Each row is a point. Each copy is the shape, with its points in the same order, turned, moved and blurred by noise. Some copies are also mirrored. Which?

Shape (7 x 2):
[[ 10 -51]
 [-10  39]
 [  0  15]
 [ 40 -39]
 [ -2  36]
 [ 18 -49]
 [  7 -22]]
Copy 1 (7 x 2):
[[-24  49]
 [ 11 -32]
 [  9  -7]
 [  6  55]
 [ 21 -27]
 [-19  51]
 [-11  21]]
Copy 1 is: mirrored
Copy 2 (7 x 2):
[[-13 -43]
 [ 38  33]
 [ 28  10]
 [ 17 -58]
 [ 41  24]
 [ -6 -48]
 [  5 -23]]
Copy 2 is: only turned

Shape (8 x 3):
[[-65 -21 -42]
 [ 14 -30  42]
 [ 31  -3  10]
 [-11  68 -10]
 [  8  -8   1]
 [ 25 -30  14]
 [-48 -11 -34]
 [-19  21  -2]]
Copy 1 (8 x 3):
[[-66   8 -30]
 [ -5 -28  58]
 [ 21 -27  16]
 [ 28  49 -16]
 [  4 -18   7]
 [ 11 -46  33]
 [-43   5 -25]
 [  1  19   0]]
Copy 1 is: only turned
Copy 2 (8 x 3):
[[-78 -22  16]
 [ 29 -35  49]
 [ 29 -22  12]
 [ -6  52 -11]
 [  5 -22  16]
 [ 26 -41  22]
 [-59 -15  10]
 [-12  16  16]]
Copy 2 is: only turned

Shape (8 x 4):
[[-13 -23 -39  66]
 [ 10  30 -19 -12]
 [-61 -40  44 -20]
 [ -2  -8  46  14]
 [-32   4 -50   0]
 [ 43 -12  35 -17]
 [  4  15  20 -10]
 [-28  16  26 -15]]
Copy 1 (8 x 4):
[[-37  21  -8  92]
 [ 24  22  -2  11]
 [-87   0 -12 -30]
 [-36 -22  27   7]
 [-13  52 -32  32]
 [  4 -51   3  -4]
 [ -4  -3  15  -5]
 [-27  17  15 -18]]
Copy 1 is: only turned
Copy 2 (8 x 4):
[[-14 -30 -14  65]
 [  0   8 -55 -20]
 [-18 -25  58 -34]
 [ 12  27  26   1]
 [-21 -40 -43   1]
 [ 56  25   3 -18]
 [ 11  26 -10 -28]
 [-20   8  -4 -39]]
Copy 2 is: only turned

Shape (10 x 6):
[[ -8 -44 -24  -8  15  18]
 [-37 -18   8 -28 -45 -62]
 [-42 -24  23  29   7  14]
 [ -9  45  26 -41  37  -4]
 [-13  45  33 -13 -35 -12]
 [ 24  35 -17  28  35  16]
 [-60  10 -26 -27  -3 -39]
 [ 42  12 -22  -5  -8   4]
 [-27  16 -42 -34 -23  18]
 [ 49 -16 -38  35 -26  -1]]
Copy 1 (10 x 6):
[[  4 -34 -11 -15  -7   3]
 [-68  11  17 -41 -62 -33]
 [ 25  -6  37 -11 -20 -36]
 [-24  52  38 -33  29  22]
 [-25  74  24 -14 -34  -9]
 [  4  34 -11  26  44  -8]
 [-41  14  -2 -69  -8 -39]
 [-25  28 -28  23  -2  16]
 [ -5  29 -40 -50 -19   1]
 [-19   3 -48  54 -18 -16]]
Copy 1 is: mirrored
Copy 2 (10 x 6):
[[ -5 -37   2  -2 -28  39]
 [-21 -12   5 -10 -78 -52]
 [-45 -11  25  28  -7  13]
 [-25   4  -6 -67  32 -23]
 [ -2  34  32 -21 -11 -44]
 [  7  27 -27   3  32  32]
 [-48   8 -23 -31 -65 -11]
 [ 48   8 -15 -18  -6  15]
 [ -2  19   9 -50 -49  28]
 [ 60   3 -16  39 -26  28]]
Copy 2 is: only turned
Copy 3 (10 x 6):
[[-32 -48 -29 -31  22  22]
 [-65  31 -27  19 -35  13]
 [-34 -61   4  12  -5 -17]
 [-23  21  54 -19  37  -1]
 [ -4  27  25  -1 -27 -24]
 [ 28 -21  -1 -16  57 -25]
 [-76  20 -20 -10  11 -24]
 [ 27   3 -23 -28  19  12]
 [-34   8 -22 -64  -2 -17]
 [ 39 -22 -66 -11  10  11]]
Copy 3 is: mirrored
Copy 4 (10 x 6):
[[-24 -22 -30 -14  31  -1]
 [ 15  -5   4 -21 -48 -69]
 [-35 -10  13  48  13 -31]
 [ -8  35  62 -17   8  15]
 [  9  35  30  12 -61   0]
 [ 21  37   0  35  37  34]
 [ -5  42   9 -31  -2 -63]
 [ 27  12 -19   4  -2  34]
 [-24  41 -29 -28 -15   0]
 [ 41 -14 -62  28   3  19]]
Copy 4 is: only turned

Shape (14 x 8):
[[ 41  29   1  19  -1 -56  -5  -6]
 [-24  21  -5 -33   5 -23  22 -11]
 [-25  24 -13 -15   0  14 -13  -1]
 [-28 -27 -22 -16 -25   7   7 121]
 [-13   7 -17  13   1  12   2 -20]
 [120  25 -19   9   3  18   4   2]
 [ 70  20 -14   9  10  22  67 -12]
 [-48  14  47  -4 -16  11  -9 -22]
 [-45 -44  -2 -12  11 -19  -9  28]
 [ 21   1 -12 -27 -28  -8  14 -11]
 [-40  25  28   2   8  -3  -9 -19]
 [-40  13 -18  13 -20  18  29 -19]
 [-30 -26  -3  -6 -28 -46  17 -14]
 [-41   8  -8  17 -20  22   4  -6]]
Copy 1 (14 x 8):
[[ 32  29 -17 -31   2 -39  31  10]
 [-33  24 -12 -26  10  29  20 -13]
 [-27  30 -33   1   9  17 -19  -8]
 [-33  33  11  13 -58  50 -27  99]
 [-18  13 -29  16  -9   1  -1 -25]
 [102  -8 -59 -20 -30   5  -2   5]
 [ 70  -4 -35   3 -29  44  41 -24]
 [-27  39  29  16  30   5 -28 -30]
 [-63 -14  10   8  -3   4  -5  36]
 [  1   5 -14 -33 -30  16  -5 -16]
 [-27  37   2  12  38   4  -7 -23]
 [-36  36 -10  29 -22  22   8 -34]
 [-47   9  22 -19 -24 -15  18 -12]
 [-30  37  -9  34 -17  10 -15 -20]]
Copy 1 is: only turned
Copy 2 (14 x 8):
[[  5  20  24  58  -7 -56   9  10]
 [-36  12  10 -11  10 -24  -3 -18]
 [ -9  14 -14  -1  -2  10 -26 -18]
 [-31  -7 -75 -34 -42 -14 -31  86]
 [  5   4 -20  26  19   5   2 -12]
 [ 90  66   2  30 -27 -45  42  10]
 [ 35  67 -12   6  24 -29  68   9]
 [-29 -31  19  12  -5  37   4 -16]
 [-20 -50 -22 -16  16 -16 -30  29]
 [  3   7 -13  -3 -18 -37  26 -18]
 [-27  -8  23  19  10  22  -8 -12]
 [-30  11 -38  15  24  13  15 -21]
 [-36 -42 -19  14  15 -47  13  -8]
 [-22  -6 -34  23   9  27   3 -11]]
Copy 2 is: only turned

Shape (12 x 8):
[[ -14   16   39   20    2  -11   16   -9]
 [ -18   11  -15   33   19  -28   -2  -21]
 [  43   28   12   18  -14  -32  -16    1]
 [  12  -35   31  -18    6   28    3   20]
 [  16  -30  -23   31  -38  -45   11  -44]
 [ -13  -16    3    3  -17  -16    2  -40]
 [  10  -39  -59  -27    6   36   -5   39]
 [ -11   -5   16    5  -30  -34  -27   62]
 [  13  -32    3   40    9   -5  -25   67]
 [ -26  -11   15  -38   34  -28   19 -109]
 [   5   17  -18  -17   -7    8   66   74]
 [   8  -18    6  -16   25  -23   31   63]]
Copy 1 (12 x 8):
[[ -19   35    4   28    6   -6    4  -30]
 [ -25   11   -4    4   18  -19   52  -30]
 [  21   27   -8    4    1  -60    8  -23]
 [  11  -19   28   24   21    5  -30    8]
 [  -4  -32  -14   48  -17  -48   51  -45]
 [ -25  -20    8   21  -11  -15   19  -44]
 [  26  -61   -5  -10   14    9   20   53]
 [ -26   18    9   17   -4  -62   -5   46]
 [  14    9   32   27   38  -41   20   56]
 [ -55  -41  -12   -1   26   11    1 -117]
 [  10   19  -62   31    5   19   -9   60]
 [  -9    6  -31   31   49  -18  -17   42]]
Copy 1 is: mirrored
Copy 2 (12 x 8):
[[ -18   53   11   23    9  -25   19  -13]
 [   0   44  -33   30    7   -7   -7  -39]
 [  50   48  -14    5   -2  -49   20   -5]
 [   0    5   46  -25   14    0  -12   14]
 [  46   -6  -27   41  -32    2   37  -18]
 [   3   17    2   16  -30    7   19  -26]
 [  11  -25  -27  -44   16   17  -43   32]
 [  -6   18  -22    4  -21  -68  -18   32]
 [  18   13   -8   26   25  -43  -61   39]
 [ -13   10   16   -6  -11   37   55 -109]
 [ -25    6  -41  -30   57  -25   25   56]
 [ -17  -17  -12  -13   52  -47   -5   17]]
Copy 2 is: only turned

Shape (15 x 9):
[[ 30  38  13 -35   7  16  21  26 -18]
 [ 28   2 -40   0  -1   7  -8   8  27]
 [ 32  14 -12  -4   5 -28  30  33   7]
 [ 29  -4   3  23  32   8 -36 -16 -24]
 [ -6   7 -29  30  21   2  55  17 -25]
 [-40  21  56   2  -8 -16  28  27   7]
 [ -9   9 -47   4  23 -38   0 -44 -27]
 [ 28   9   2  27  64 -70   7 -43 -56]
 [ 68  22 -19  24  -8   7 -10 -48  12]
 [-26 -61  16 -14 -24   2  53  33 -34]
 [ 29 -45 -11  10 -26 -41 -37 -12 -10]
 [-21  29  15  22 -50 -58 -36 -53 -16]
 [  7  50 -95  45   9   4  -3  23 -19]
 [ 27 -33  -9  38  -4 -14  18  36  -7]
 [ 10   8  27  -9  31  36 -10  65  22]]
Copy 1 (15 x 9):
[[ 53   9  25  -9   6  67  29  18   1]
 [  8 -18 -33   0  41  34 -19  31  20]
 [ 41   9 -11  14  12  23  19  43  20]
 [ 13 -16   2   2  29 -10   5  -5 -36]
 [ 18 -14 -34  41  12  21  62  17  17]
 [-18  22  37  11 -43  45  47  49  13]
 [ 16  22 -36 -10  34 -20  25 -19  31]
 [ 50  33   4  30  28 -61  46 -10   3]
 [ 38 -18  -3  19  17  -3 -55 -27  14]
 [  4 -55   1 -22 -29  14  80  55  27]
 [ 13 -19 -41 -30   6 -43  -7  32   3]
 [-19  51 -27 -23 -55 -31 -16 -22  20]
 [ 11  11 -88  42  39  54  22 -17  -5]
 [ 24 -33 -29  24  -2   0  16  54   1]
 [ -1 -11  28   7  36  66  17  63 -32]]
Copy 1 is: only turned
Copy 2 (15 x 9):
[[ -1  58  17 -51  15  -9  12   0  -7]
 [ 30   2   3 -14  31  15 -18   0  28]
 [ 22  39   1 -11  32  -5  28  26  23]
 [  0 -18  25  -7  23  -5 -23  28 -36]
 [-23  22 -36   7  11  22  34  19   2]
 [-41  29  22  -4 -23 -55  31  19  41]
 [ 37 -23 -29  12 -10  -5  21  -1 -31]
 [ 32 -23   5  12   2 -15  56  55 -74]
 [ 33 -15  56  -2  32  39   4 -17 -11]
 [-58  16 -41  -1  54 -59  30  -8  26]
 [ 29 -27  16  31  62 -46  -9  -1  -2]
 [ 28 -16  51  61 -28 -55  12 -30 -13]
 [ 35  41 -37  37  -7  59 -27  11  -6]
 [-13  13  -5  23  61  -4  11  32  17]
 [-28  38  17 -54  22 -17 -36  48  38]]
Copy 2 is: mirrored

Shape (15 x 11):
[[ 35   7   5  28 -29  38 -18 -67 -28 -32   1]
 [ 13 -15  55  62 -13   2   3 -41  47  46  25]
 [-13   3  23  -7  51  20 -20  25 -31   8   2]
 [ -4  36 -43  19  20 -38 -44  20  44 -45 -20]
 [ 15 -23 -38 -26   2 -26  -3   0  26  15  48]
 [ -8  14 -46  19  37 -52   9 -40  47  -2  23]
 [ 16   3  50  15 -30 -10 -34  23 -25  35  -1]
 [ 17 -15  19  -3 -17 -19   3  19 -18  27  43]
 [-44  55 -32   1  46  40 -18  26  57  23 -29]
 [ 12 -34  -3  11   8  -5 -44  15  35 -31 -40]
 [-25  14  32 -30 -17  35  21 -25  -2 -21 -34]
 [ 39  -6   8 -35  28  30  30 -36 -27  -2 -47]
 [  3  -2 -36 -21  27   5 -45 -57  -9 -12 -28]
 [ 42  47   0 -36  54 -26 -25 -56  11 -16  39]
 [-32 -16 -44  10 -20  43  14 -26  33  30  26]]
Copy 1 (15 x 11):
[[ 48 -19 -23  25 -13  13  49 -46 -33  49  -1]
 [  6  21  19  60 -42  11   6  33  25  80   9]
 [  3  25  25   4  12  34   0 -18   0 -41   9]
 [ 48 -31  27  17  -3 -23 -66 -52  22  -8 -58]
 [-31 -53  -3  -2  -7 -17 -35 -12  26  14  20]
 [ 15 -33   1  65  18 -41 -59 -31  39  24  14]
 [ 19  13  47 -20 -30   4  18  30 -24  15  -3]
 [ -9 -25  20  -8 -20  -8  15  29   8   3  23]
 [ 21  65 -22   2  -1   4 -77 -45  39 -16 -28]
 [ -3 -17  39   8   3  13 -13 -44   7  23 -71]
 [ 11  46  -2 -10   2 -24  48 -58  22  16  -9]
 [  9  19  -6 -16  75  11  37 -45   3  34  10]
 [  8  -9   5  16  28  -3 -21 -84 -36  28   3]
 [ 52 -39  27   9  22   6 -28 -63  29  26  69]
 [-34  14 -62  28 -30 -18 -21 -22  13  25  -2]]
Copy 1 is: only turned
Copy 2 (15 x 11):
[[  6  53   2  22 -47   0  -6 -48   9 -22   3]
 [ 15 -41  -1  24 -81  -8 -12  25  13  34  -6]
 [ -9   7  47  18  39  13 -19  29 -31   0   4]
 [-25   2   8 -37  50 -63   7  17  54 -23  14]
 [-29 -29 -23 -22  17  12  45  -3  -2  25  37]
 [ -2 -35   7   4  18 -65  52 -11  23  33  37]
 [ -7  17  12 -27 -41  22 -22  60 -24  -5   7]
 [-28 -10  -1  -7 -22  30  22  40 -31   4  29]
 [ 13   7  41  -6  75 -19  11  36  55  44 -46]
 [  1 -21 -16 -28  31 -17 -34   2  16 -36 -11]
 [  9  11  54 -18  -9  12  21 -21 -12 -18 -57]
 [ 63   8  36   3  13  36  19 -33 -19 -33  -1]
 [ 25  27  11 -22  38 -23 -10 -49  -4   8  19]
 [ -3  -2  70  -9   7  -5  13 -37  31  17  80]
 [ -7   0 -30  17   5   1  43 -13   1  58 -45]]
Copy 2 is: only turned
Copy 3 (15 x 11):
[[ 13 -47 -36  22 -30 -37  11 -48 -50 -26 -18]
 [ 48 -28 -25  74 -23   8  -1  -8   9  54 -20]
 [-40 -36  17 -21  34  -6 -28   6 -22  28 -13]
 [-59  -1 -20  40  34 -26  -5  17  48 -49   9]
 [-18  12 -66  -9 -10  12 -27  14  12  16  40]
 [-49  23 -77  40   4 -38  -2   6  41  21   5]
 [ 27 -27  32  16 -18  -1 -57   4 -10  -2  -6]
 [ 16  -1  -8   2  -8   2 -47   3 -16  27  31]
 [-84   1 -22  30  45  40   0  23  13  -4 -63]
 [-11 -47  -1   1   4 -11  22  30  32 -27   6]
 [-33  -4  25  -6 -26  12  37 -38 -22   5 -25]
 [ -7 -17 -19 -63  -2 -17  20 -39  -9  11 -48]
 [-56 -47 -52 -22 -23 -39  -2 -10   7 -16 -27]
 [-52 -29 -59  -6  15 -37 -42 -76  25  19  12]
 [-27   5 -72  26 -28  34  23  33 -36  14 -11]]
Copy 3 is: only turned

Shape (16 x 12):
[[  5  -4 -26   3 -10  10 -31  59 -51  -8  70   8]
 [ 51 -30 -48   8  18 -30   9 -15  27  -6 -16  -1]
 [  7 -19  11  34 -49   8  18  -4   4   2  56 -10]
 [-33  47   3   0 -25  -4 -51  -3  19   6  31 -19]
 [-23 -29  -8   1 -34  -9 -35  13 -18  10 -25  16]
 [-12 -20 -55  10  -5 -17   6 -39  46  60 -48 -20]
 [-20 -44  21  12 -18  24 -40  31   0 -18  -4 -30]
 [  1 -46 -28  41  15  15   6  -4 -15  10  25 -24]
 [ 30 -44  16  -9   8  19  28  26  -8  40  24  21]
 [-19 -23   8 -10  22  15  64  25  45   6 -10 -67]
 [ 32 -50 -81 -49 -34  47  15  44  -4  16  -3  17]
 [-17 -13 -48 -42   6  51  25  21  35  -6   7  11]
 [ 41 -20 -15  60  15   1 -38 -16 -14   7 -19 -25]
 [ -7  14 -23  -6 -21   5  -8 -16 -33  -3 -22   6]
 [ 22  59 -45   6  -7  11 -13  57   9  25   4   9]
 [-32 -48 -30 102  16  44   0   7 -17 -38 -31  -2]]
Copy 1 (16 x 12):
[[ 40 -23   0  37  44  22 -46  42  -2 -10  51   8]
 [  3  17 -18  13  32 -13  68 -23  -3 -39   6 -16]
 [ 45 -27  11  14  21   5  31  -1  15  32  29  56]
 [-19 -10  13 -21  24  44 -30  -6  28  17 -14  41]
 [  1  -2  -7  39 -24  24   7  28  21 -36 -11  37]
 [-39 -19 -19  -4 -13 -19  72 -13  59 -20 -34  -9]
 [ 51 -32  -2  30 -13  32 -14  -8  -2 -28 -33  35]
 [ 25 -54  -6  39   7 -10  25 -16  -2   1  16  -9]
 [ 44 -20  10  10   5 -61  20  33 -11 -20  19  26]
 [ 67 -32  39 -31  -2 -16  49  -3   8   7 -55 -30]
 [ 58 -19 -69 -10   9  -9  37  66  27 -56  31 -12]
 [ 28 -44 -22 -51  12  15  38  50  -7 -31  -5 -12]
 [ -4  -5 -37  61  13 -13  12 -46 -12   0 -16   6]
 [ -8  16 -23  12 -24  24  11  22   2   6   8   4]
 [ -6  11 -31  -1  68   0 -12  58  17   9 -23  -5]
 [ 12 -73 -28  87  -7  37  50   0 -46  15 -35  -4]]
Copy 1 is: only turned
Copy 2 (16 x 12):
[[ 38 -65 -11   3 -12 -95  16 -30  -8 -14  60  -6]
 [ 15  32 -25  11  40 -19  41  -3  30  -5 -20  15]
 [ 26 -25  12  38 -10 -24 -26 -44   8 -25  28  38]
 [-19 -34 -13  -6 -41 -15 -36 -57  27   2   7 -37]
 [  8  15 -33   4   2 -34 -16 -20 -20  23  57 -24]
 [-60  31 -29  44  44  21  14 -32  37  24   6  -3]
 [ 26  11 -29  14 -39   2  16 -37 -31 -20  58 -29]
 [ 13  -9  -5  35  35 -13  37 -34 -12 -37  29   3]
 [ 33 -23  16  25   6  -2  39   7  33  23  68  24]
 [-43   7   4  60 -48  32  51  12  17 -27  17  16]
 [ 13 -35 -90  21  22 -33  41  13  15  28  58  62]
 [-27 -42 -58   2 -10   5  25  29  39 -10  32  27]
 [ 42   6  -4  33  47  -9  27 -51 -20   5 -14 -31]
 [-14 -18 -18 -11  20 -14 -17  -3 -20  27  12   0]
 [  4 -62 -36  52  -9 -47   7   1  33  36  -5 -32]
 [ 17   6 -30  59  54   7  -5  10 -58 -82  35 -44]]
Copy 2 is: mirrored
Copy 3 (16 x 12):
[[ 38 -41 -47  71 -32   0  10  -3  26  37  -9  48]
 [ 19 -21 -32 -45  31  16 -16 -53  16  19  12  -4]
 [ 43 -16 -52  37 -41  18   0 -20  -2 -17  35 -34]
 [-10 -16 -45  22 -29 -24  -4  26  -1 -36  45  48]
 [-17 -20  12  29 -30 -12 -28 -35 -12  -3  -9  17]
 [-42  17 -18 -18  52  20 -48 -51   2 -30  38  -8]
 [ 30 -52  24  24 -43  22 -28  -7   2 -30  13  24]
 [ 51 -10 -18  41  19  33 -15 -38  19 -17  14   5]
 [ 13 -21   0  35   0  48  15  -7   1  45  16 -32]
 [  7 -41   0 -12  26  58 -17  26  56 -46  32 -42]
 [-17 -55 -47  25  15  56 -67 -16   1  61 -41  -8]
 [-16 -46 -48   4  25  55 -20  25   3  -7 -32   4]
 [ 56  21   3  -2   6   5 -32 -47   9   8  35  32]
 [  4   1 -17  16   7 -35 -35   2  -4   4 -13   5]
 [-22  19 -55   8 -23  17 -26  22  48  36   4  49]
 [ 72  25   8  22 -12  43 -40 -49  23 -68 -48  25]]
Copy 3 is: only turned
Copy 4 (16 x 12):
[[ 31   4  35   6  13  15  13  38 -52 -26  59  23]
 [ 14 -20 -17 -29  32 -38 -35  12 -26  16 -53  33]
 [ 13 -26   2 -12   4  15  -3  38  44 -16  21  15]
 [ 34  30  -9  43 -13  -4  -1  26   9   8  12 -44]
 [ -4 -48  21  22 -22   3  -3  17 -38  27   1 -21]
 [ 34 -41 -28 -31  17 -26  -7   7  -2  76 -59 -39]
 [ 14 -39  -3  27 -31  42  10  36 -29 -23 -22  -8]
 [ 39 -43  -6 -11  34  18  29  14  -7  -1 -17  27]
 [  0 -14  23 -50  11  55 -21   1 -15  13  -1  32]
 [  4   0 -30 -71   7  36  21  16  -1 -30 -68 -35]
 [ 52 -50  21 -85 -20  -4 -40  14 -74   1  16   4]
 [ 34  -8 -36 -62 -18   5 -19 -20 -47 -15   8 -23]
 [ 41 -25   8  27   0  -8  19  25  -9  30 -54  53]
 [ 17 -18  30   4 -17 -34   7 -16 -16  12  -5 -12]
 [ 31  54   6 -30 -26 -25   9  38 -41  38  18   5]
 [ 15 -74 -48   7 -21  -6  87   3 -26  -2 -22  51]]
Copy 4 is: only turned

Shape (16 x 12):
[[ 26  35   0  18 -43 -39  10  21 -31 -11 -25  46]
 [-11  46  -5   0  19  47 -22  34  26 -19  68 -38]
 [-11 -36  31  18   0  14 -20  -1  31  56 -11  16]
 [-43 -20  60 -31  17   2   2  20  -8   1  23 -16]
 [ 14  49 -19   9  19  33 -23  27   2 -13  37 -43]
 [-27 -38  47  25 -37   6  -7 -22 -16 -29  45 -50]
 [ 46  38  37 -36 -43  18  36  13   8  42 -22  -8]
 [-31   5 -30 -43 -33  28  28 -27  24  12  41 -30]
 [-29 -20 -27 -42 -57 -12  11 -40  36 -19 -27  36]
 [-19  19 -29 -24  34 -14  38  41  -8   7  -2 -17]
 [-19  -1  25  30  35 -33  22 -39  -3 -11 -19  38]
 [ 18   8  19  32  12 -20  11  44 -15  -5  -2  -2]
 [ 43  22 -28 -21 -21  50 -19 -35 -32  51  49  -7]
 [-37 -35  26 -36  23  54  27  22  26 -36 -10  -8]
 [-19 -28 -21  39   6 -37  16   0  14 -19  49  47]
 [-25  16   2  17 -48  45   7  17 -17  52  41 -12]]
Copy 1 (16 x 12):
[[ 23 -36  44  -2 -35   6  41  49  -7  30  -3  14]
 [-26  45 -20  25  -3  14  -4  -2 -32 -70 -58 -17]
 [  4 -35 -17 -31  20  16   3 -43  40   3   1 -39]
 [-48 -10 -32  -8 -12  -9  26  19  48 -55  10 -26]
 [-14  36   9  36  -5  -6 -13  -3 -29 -45 -45   0]
 [-56 -22 -34  16 -57  23  18 -42   2 -48  35  11]
 [ -2 -18  37   3 -49 -25  -4  18   0  15  -5 -91]
 [-18  46 -17  -9 -25  45 -33  13 -19 -28  37 -51]
 [  5   4  -7 -86 -46  41 -21  34  -1  26  38  -7]
 [ 11  17 -19  25  12 -15 -15  68  19 -22   3 -13]
 [  1   3  -6  -6 -27  22  23   8  76  31  -2  30]
 [ 17 -37   0  31 -16 -15  20  23  24 -14 -25   6]
 [  4  30  78  13   1  29 -15 -37 -13 -38  19 -48]
 [-44 -14 -44 -29 -26  15 -51  38  44 -51 -25 -25]
 [ 46  -2 -32  -2 -19  68  36  12  26 -22   5  33]
 [-29 -15   5  32  14  49  12 -10 -28 -17  14 -58]]
Copy 1 is: mirrored
Copy 2 (16 x 12):
[[ -9  19 -21  30 -15 -10  13  27   7  41 -15  49]
 [-28  35  44 -12 -26   3   5 -69 -15  36 -26 -78]
 [ 15 -35  28  38  65  12  22 -24 -13  14  18 -18]
 [-13 -30  29   0 -10 -14  18 -48 -69 -16  18 -11]
 [-34  34  29 -18  -8 -17  -4 -53   1  44 -34 -50]
 [-52   0   2   6  -3   7  59 -79  -1 -43  25  -9]
 [ 29 -16  34   9  19 -25  46 -27  -8  26 -76  41]
 [ 47 -23  -3 -10 -32   4  26 -69  14 -14 -32 -52]
 [ 49 -35 -35  27 -19  50  -5  -5  15 -41 -23   4]
 [  8 -29  25 -40 -32 -39 -16  -3  -6  32  -4 -22]
 [ -1  10   1  29  17 -31   1  37  -7 -38  33 -10]
 [-35   4  31  -6  -1 -21  13   7  -6  37  14  13]
 [ 36  34 -39 -20  45 -16  48 -70  -1  43 -39 -39]
 [-26 -52  36 -19 -10  24  11  -9 -50 -31 -30 -45]
 [  7  19  -3   7 -25  27  27  20  10   4  67 -35]
 [  4 -24   0  31   0 -19  66 -66   6  53 -15 -40]]
Copy 2 is: mirrored
